Each point is reached from the start by the listed moves, each made once or not at all, plus a little noise. Is the number of moves made odd or even? Then give how often each move was made.
In the rows, 128 means zero.

Moves:
(1): [153 212 107 135 200]
(2): [134  26  80 103 191]
(3): [ 75 172 133  87  94]
Start: [136  98 134 143 104]
Points:
[162 187 113 150 173] -> odd (1, 0, 0)
[ 83 144 139 100  69] -> odd (0, 0, 1)
[133 100 138 143 105] -> even (0, 0, 0)

Moves:
(1): [149 130 126 107 156 147 135 161 142]
(2): [125 156 122 124 115 142 101 123 155]
(3): [129 130 126 154 124 170 132 110 145]
(4): [150 176 157 126 157 139 157 149 151]
(5): [107 176 117 117 129 191 198 156 138]
(6): [138 141 109 126  74 143 153  59 142]
(7): [109 138 138 103 150 136 128 131 148]
(8): [127 136 130 119 146 162 170 131  38]
(9): [132 141 171  79  54  98 120 123 147]
Start: [116 141 115 136 146 144 128 158 122]
Points:
[119 249 193  47 128 181 164 175 119] -> odd (0, 1, 0, 1, 0, 0, 1, 1, 1)
[149 214 167  82  47 141 176 105 178] -> odd (0, 0, 0, 1, 0, 1, 0, 0, 1)
[119 154 158  87  71 114 122 154 140] -> odd (0, 0, 0, 0, 0, 0, 0, 0, 1)

Moves:
(1): [121 121 124 130 143 115 129 131 128 123 136 117 142 136 125 143 143 134
 122 119 133]
(2): [130 147 120 137 135 132 123 118 113 141 141 110 145 142 127 117 109 132
 124 116 135]
(3): [107 134  98 134 136 127 134 143 143 109 102 107 118 138 117 134 108 133
 128 160 140]
(4): [117 154 102 137 121 112 127 124 128 139 146 141 119 121 126 130 134 109
 141 136 132]
(5): [124 138 115 114 136 147 117 131 115 123 124 119 130 136 127 121 141 158
 126 159 102]
(6): [127 131 107 115 123 149 125 122 110 121 117 109 119 108 127 128 151 143
 121 101 131]
(7): [115 122 151 124  95 117 126 140 106 136 173 103 101 132 135 113 117  93
 110 110 137]
(8): [117 143 144 121 131 138 109 131 139 121 154 116 157 130 127 101 133 106
 140  97 135]
(9): [119 140 132 143 113 111 128 115 139 129 137 131 118 135 110 126 133 134
 142 115 126]
(10): [ 86 126 118 117 131 137 143 129 137  81 141 105 128 111 145 119 131 135
 117 122 143]
(11): [128 140 130 130  99 142 119 131 132 146 144 125 142 135 138 152 106 121
 130 145 145]
(12): [139 113 101 140 126 116 132 124 143 117 123 133 119 123 119 126 119 131
 125 135 110]
(13): [114 134 115 170 104 120 112 138 136 128 129 149 126 146 125 122 152 117
 128 109 139]
(14): [107 134 146 114 138 125 122 134 129 156 128 145 121 121 135 128 130 131
 105  91 121]
(15): [132 145 141 152 117 118 135 128 149 144 143 108 122 109 133 134 151 109
 126 111 118]
(16): [134 159 120 101 103 111 105 145 102  97 145 100 130 139 177 135  97 132
 157 127 136]
(17): [118 138 130 112 123 144 105  79  99 124 124 106 134 131 108 128 123 116
 109 123  93]
(18): [119 108 139 132 113 129 145 131 149 155 106 146 160 101 134 127 146 116
 137 135 118]
(19): [131 144 125 134 144 147 143 137 115 128 122 130 115 141 119 140 112 117
 135 131 113]
(20): [130 120 110 105 107 125 161 143 153 102 115 131 117 159 148 119 144 123
 138 133 162]
Start: [128 131 115 151 128 115  96 120 136 122 140  99 143 136 153  97 129 136
 144 128 135]
Points:
[ 59 249  69 197  96  91  64 149 148  96 234  53 144 141 204  67 112  73
 164  24 138] -> even (0, 1, 0, 1, 0, 0, 0, 1, 0, 1, 0, 1, 1, 1, 1, 1, 0, 0, 1, 0)
[ 63 131  77 195  44  91 133  84 219  77 135  85 147 126 152  78 203  98
 139  85 124] -> even (0, 0, 0, 0, 0, 0, 0, 0, 1, 1, 0, 1, 1, 0, 1, 0, 1, 1, 0, 1)
[106 200  64 193  34  57  53 153 118 110 228  55  95 143 199  82 143  85
 168 120 111] -> odd (0, 0, 0, 1, 1, 0, 1, 0, 0, 0, 0, 1, 1, 0, 1, 1, 0, 0, 0, 0)

Moves:
(1): [109 120 121 132 120 131 133 137 122 144 117 141 133 124 127 135 146 102
 106 147 102 131 130 143]
(2): [128 139 136 129 133 131 121 127 135 123 134 144 124 127 134 132 126 131
 127 135 132 138 129 131]
(3): [126 107 130 137 124 156 137 156 127 111 125 123 135 127 143 122 149 136
 125 134 150 119 108 137]
(4): [122 119 148 127 152 133 138 119 129 110 122 136 116 150 118 145 117 147
 109 145 138 130 127 121]
(5): [133 125 134 126 136 125 134 131 108 133 130 132 124 120 132 131 125 109
 138 116 130 127 129 142]
(6): [144 130 126 117 123 139 132 138 123 133 127 131 138 127 149 118 148 129
 127 133 117 111 127 131]
(7): [136 126 106 135 127 107 128 114 142 128 106 140 111 139 134  95 156 100
 117 129 131 136 143 141]
(8): [131 138 136 136 137 133 133 120 113 119 136 137 132 128 116 139 134 139
 121 109 125 129 129 125]
(9): [124 116 152 135 133 133 121 149 131 126 133 111 135 152 138 149 122 131
 125 126 136 121 124 119]
(10): [125 131 139 134 130 129 149 134 128 136 138 134 125 130 124 137 118 141
 134 129 135 124 136 127]
(11): [120 122 155 139 125 153 135 114 168 133 127 138 133 102 129 161 116 120
 119 133 144 105 129 134]
(12): [134 119 119 144 131 133 114 128 116 122 117 123 130 143 140 119 121 145
 119 140 145 134 129 124]
(13): [137 117 124 127 134 125 119 134 121 123 128 133 135 157 106 119 119 122
 131 134 122 124 133 125]
(14): [141 130 133 130 116 144 146 136 111 133 114 129 125 124 129 144 142 111
 141 130 126 118 131 147]
(15): [118 129 122 125 126 128 116 131 140 123 117 126 125 133 128 119 115 154
 124 125 137 137 140 129]
(16): [122 121 143 125 126 121 114 125 133 136 120 115 147 138 127 125 136 129
 122 137 141 138 127 114]
(17): [135 131 130 122 133 120 132 130 131 129 137 121 130 116 120 128 131 134
 114 131 125 122 128 134]
(18): [137 118 130 124 132 124 135 142 132 147 122 132 123 107 130 149 135 124
 139 130 131 140 140 126]
(19): [130 125 136 132 119 154 136 138 124 149 142 108 117 141 131 149 121 157
 138 122 125 129 115 145]
(20): [126 124 138 137 147 134 132 130 133 121 145 116 133 127 125 126 120 134
 151 118 117 141 137 134]
(21): [136 133 137 140 131 137 124 130 128 131 117 124 113 125 114 124 107 121
 132 129 119 134 133 120]
(22): [131 116 140 128 111 134 119 131 134 134 137 122 118 123 142 121 133 125
 128 144 134 129 143 127]
(23): [138 122 133 123 129 117 131 126 118 129 135 129 144 134 118 135 128 136
 123 121 113 143 118 126]
(24): [124 132 148 139 134 115 128 120 126 120 132 140 116 102 128 123 138 126
 156 116 138 116 127 136]
Start: [127 127 132 118 124 119 132 153 132 120 127 134 150 138 131 101 130 134
 131 128 117 127 110 122]
Points:
[180  74 211 150 158 180 163 202 129 121 174 158 185 114 145 146 140 165
 132 144 145 118 133 150] -> even (0, 1, 1, 0, 1, 1, 0, 1, 0, 1, 1, 1, 1, 0, 0, 0, 1, 1, 0, 1, 0, 1, 1, 0)
[133  89 223 135 154 159 173 198 165 167 174 101 159 119 125 206  80 191
 154  99 130 135 126 156] -> even (0, 0, 0, 0, 1, 0, 0, 0, 1, 1, 1, 0, 0, 0, 1, 0, 1, 1, 1, 1, 0, 0, 1, 0)
[122 114 158 115 149 138 156 174 123 122 125 186 155 186 122 119 135 138
  97 182  95 116 124 131] -> even (1, 1, 0, 1, 0, 1, 0, 0, 0, 1, 0, 0, 1, 0, 0, 0, 0, 0, 0, 0, 0, 0, 0, 0)
[152  93 249 152 171 101 173 153 107 109 149 131 143 157 118 135 165 130
 145 115 141 138 147 150] -> odd (0, 0, 0, 1, 1, 0, 1, 1, 1, 1, 0, 0, 0, 1, 0, 1, 1, 0, 0, 1, 0, 1, 1, 1)
[158  93 150 153 131 154 150 195 101 170  89 115 144 190 122  79 143 131
 134 157  98 138 158 187] -> even (1, 0, 0, 0, 1, 1, 1, 0, 0, 1, 0, 1, 1, 1, 1, 1, 1, 0, 1, 1, 1, 0, 0, 0)
[176  77 210 155 164 155 125 175 140 149 135 132 185 189 146 157 145 148
 134 119 137 150 127 146] -> even (0, 1, 0, 0, 1, 1, 1, 1, 1, 0, 1, 1, 1, 0, 0, 1, 0, 1, 1, 1, 0, 0, 1, 0)
[178  90 245 164 128 218 165 219 125 131 135 149 157 126 130 202 151 152
 172 115 133  89  89 159] -> odd (0, 1, 1, 0, 0, 1, 0, 1, 1, 0, 1, 0, 1, 1, 0, 0, 0, 1, 1, 0, 1, 0, 1, 1)
[140  86 186 153 181 120 155 154 177 122 109 198 146 134 119 121 146 158
 106 173 124 139 163 163] -> odd (1, 1, 0, 1, 0, 1, 1, 0, 0, 1, 1, 1, 1, 0, 1, 0, 1, 1, 0, 1, 0, 0, 1, 1)

Moves:
(1): [114 139 157 147 126 118 151 146 149 138 144 121 125 120 141 155 103 124
 101 120 124 132 120 129 114 168]
(2): [135 113 106 135 130 143 160 124 123 140 135 127 109 121 121 113 122  99
 151 118 114 156 134 129 109 110]
(3): [121 140 132 133 162 125 115 135 138 121 138 142 116 113 120 116 110 123
 145 123 122 126 125 117 134 139]
(4): [135 127 155 145 131 138 139 129 146 109 135 140 123 120 120 122 156 128
 111 119 128 112 142 119 122 129]
(5): [123  84 128 149 124 117 149 138 123 129 121 119 143 119 165 137 113 119
 116 121 130 122 114 113 133 121]
(6): [131 125 134 119 134 136 141 115 126 142 144 130 137 132 136 141 123 124
 141 103 119 142 129 130 135 128]
(7): [151 143 136 154 133 131 129 128 135 142 148 129 118 124 131 132 105 114
 131 132 146 151 150  92 133 108]
(8): [130 136 133 150 132 119 115 128 122 134 127 147 142 122 126 133 103 141
 127 112 116 118 115 135 114 122]
(9): [118  97 127 132 157 106 142 136 122 148 125 120 144 124 132 127 127 148
 129 159 127 130 112 145 124 132]
(10): [124  90 144 125 128 120 103 115 143 147 144 109 134 136 153 129 125 110
 126 111 111 132 137 123 101 137]
(11): [116 105 139 108 141 127 122 119 134 119 103 133  94 118 123 139 127 159
 137 117 115 125 161 138 139 123]
(12): [124 141 123 146 120  79 142 137 113 123 148 124 154 135 124 121 131 146
 103 129 135 131 148 113 129 133]
(13): [145 116 100 135 124 139 132 136 140 125 146 117 126 102  96 150 117 132
 130 127 128 116 114 141 125 150]
(14): [161 110 139 126 144 145 125 105 134 116 128 132 116 135 134 136 106 133
 114 156 127 119 141 129 123 126]
(15): [118  96 111 117 140 162 112 102 109 131 141 113 132 157 111 144 133 114
  98 149 128 134 113 128 113  96]
(16): [122 106 131 141  91 141 143 118 107 132 136 133 121 104 125 124 104 133
 149 167 117 136 122 118 140 133]
(17): [118 140 136 141 128 109 129 137 127 108 136 111 145 129 117 148 131 108
 137 120 124 125 143 134 118 139]
(18): [120 111 137 134 123 124 151 119 137 132 133 133 135 139 113 118 118 117
 155 133 129 110 126 114 150 116]
(19): [115 112 112 158 121  85 106 142 133 117 146 145 131 150 138  90 131 144
 134 123 143 150 142 157 107 149]
(20): [124 112 121  95 142 136 138 132 130 145 145 127 106 134 142 145 123 120
 144 140 121 129 123 137 145 104]
(21): [143 129 154 116 140 133 116 149 110 137 132 109 112 135 142 140 127 125
 138 127 103 131 118 100 149 129]
(22): [130 111 128 119 120 128 118 163 136 120 111 140 129 116 128 113 126 115
 125 145 130 150 127 122 128 137]
(23): [153 118 152  97 117 128 143 114 100 133 115 138 132 116 129 138 103 115
 143 127 143 136 112 112 130 104]
(24): [123 148 114 144 113 124 133 122 133  96 131 137 132 150 165 150  88 158
 156 140 134 125 120 102 101 124]
Start: [112 162 111 107 152 101 145 119 120 115 132 162 114 131 131 128 116 119
 134 113 165 132  91 132 131 105]
Points:
[144  94  86  70 172 113 178 101  54 120 174 154  71 142 129 221  12 147
 181 117 123 153  72  88 105  21] -> even (0, 1, 0, 0, 0, 0, 0, 1, 0, 0, 1, 1, 1, 0, 1, 0, 0, 0, 0, 1, 1, 0, 1, 1)
[118  63 238 131 213   7 222 143 129  95 209 175  92 132 183 183  27 113
 160  79 133 131 142  81 169 122] -> even (1, 0, 1, 1, 1, 1, 0, 0, 0, 0, 1, 1, 0, 1, 0, 0, 1, 1, 1, 1, 1, 0, 1, 0)
[120  17 230  93 191 109 215  80  99 128 224 135  48 124 126 199  16  54
 166 148  86 148 137  52 128  71] -> odd (1, 1, 1, 1, 0, 0, 0, 0, 0, 1, 1, 1, 0, 1, 1, 1, 1, 1, 0, 1, 1, 0, 1, 0)
